Each row of a before or after table is a point. One or more steps were done to the points. Then noise was added and the rows were shuffled. The steps act on how far a point lies along the listed directions, d1 being the first. Write out the steps. A step turns or swaps two directions, mirrors them in a line or flattens them onto one, adds a multiple of one to another, or multiplies one. Angles are multiples of 10 degrees, from the lower direction toward the higher: turns from -170 to 170, lines from 10 to 170 but not 90. Use the fewest steps. Two steps may share a direction if one is a turn and the other turns, adds or multiplies; they go together, in the order done. Otherwise the lowest direction goes first.

Directions:
(1): -43,10,-8
(2): 9,0,-44
(3): -10,-44,-2
Before (12 x 3):
-30,-19,28
6,-29,-54
-35,19,1
1,-16,-43
-23,-17,-50
-2,6,-7
-27,17,17
-6,-14,-22
-17,-21,28
-10,-29,33
3,-22,9
15,-17,-70
After, 12 rows:
17,31,-31
-36,-17,15
-14,9,34
-28,20,34
-1,10,46
-4,-1,-8
-39,-3,-8
30,35,-51
-10,40,-38
0,26,-19
7,17,22
21,50,-35
Steps: mirror d2 and d3 in the line at 170 degrees

Directions:
(1): 28,-32,22,44,17,-7,21,21
(2): 15,-46,-43,-8,1,1,-33,6
(3): 15,-20,-5,-41,-24,-9,50,7
(4): -20,11,-17,22,-42,-18,-2,45
Before:
-1,4,-12,29,-39,-18,38,32
23,-23,0,17,29,-23,7,-5
-20,-1,-32,-3,-31,-13,-1,45
-26,39,-5,5,-47,-21,-7,23
10,-32,-17,10,-15,-18,12,21
-16,3,-14,-24,-30,-1,13,30
19,-3,26,-72,58,33,17,-65
4,-31,-26,-33,12,-3,-7,-23
-13,27,6,-2,-52,-13,59,21
-4,0,8,-45,1,5,34,-18
After (10 x 8):
13,-37,-15,15,-13,-19,15,24
23,-25,3,17,29,-22,9,-4
-29,40,-8,0,-49,-19,-8,21
-17,33,1,-11,-57,-11,55,18
-4,0,7,-50,1,6,31,-19
-17,3,-15,-23,-29,0,16,29
-18,-4,-31,1,-30,-15,2,45
18,0,24,-74,59,34,16,-66
10,-36,-20,-23,16,-4,-2,-20
-2,7,-11,25,-40,-19,35,31
Steps: add 0.3 times d2 to d1

Directions:
(1): -6,9,52,-23,3,17,23,-7,22,-15,45,36
(2): 25,7,40,-1,-13,-19,-41,36,10,-41,-24,-6
Before (11 x 12):
21,-4,9,8,-26,-21,-41,36,9,-21,-38,-23
-11,-3,-10,-2,5,7,12,-12,2,9,15,5
1,3,6,-1,4,0,16,-1,9,1,16,21
5,4,29,-10,3,1,-2,6,14,-20,20,13
16,-4,1,2,-8,-13,-21,10,-1,-4,-18,-18
4,-1,-3,4,-1,-5,-2,12,-4,-4,0,0
-6,-2,-7,-4,9,5,10,-5,-2,8,9,4
8,11,-4,6,-5,-12,-20,8,-1,-8,-16,-18
23,3,-6,14,-8,-16,-30,19,-10,-8,-35,-20
-1,1,10,0,0,8,5,-4,6,0,11,11
3,0,11,-5,-3,3,1,2,6,-11,10,1
After, 11 rows:
-2,-1,-5,6,1,6,3,-6,0,7,3,3
-17,-6,-29,-3,15,12,27,-21,-8,27,17,4
59,11,96,-3,-46,-44,-96,91,34,-94,-57,-16
9,-1,10,-1,-6,-4,-11,10,4,-17,-3,-7
20,18,34,-1,-12,-18,-37,26,11,-35,-17,-11
-26,-9,-40,1,13,17,35,-33,-6,36,26,5
8,1,7,3,-3,-7,-8,18,-1,-12,-1,2
-3,-1,-18,6,5,-1,18,-7,1,14,8,12
43,15,59,1,-18,-25,-56,49,11,-54,-35,-7
31,3,42,-5,-16,-20,-41,31,12,-35,-21,-12
20,3,25,0,-5,-15,-32,26,9,-33,-12,-6
Steps: multiply d1 by 0; multiply d2 by 3
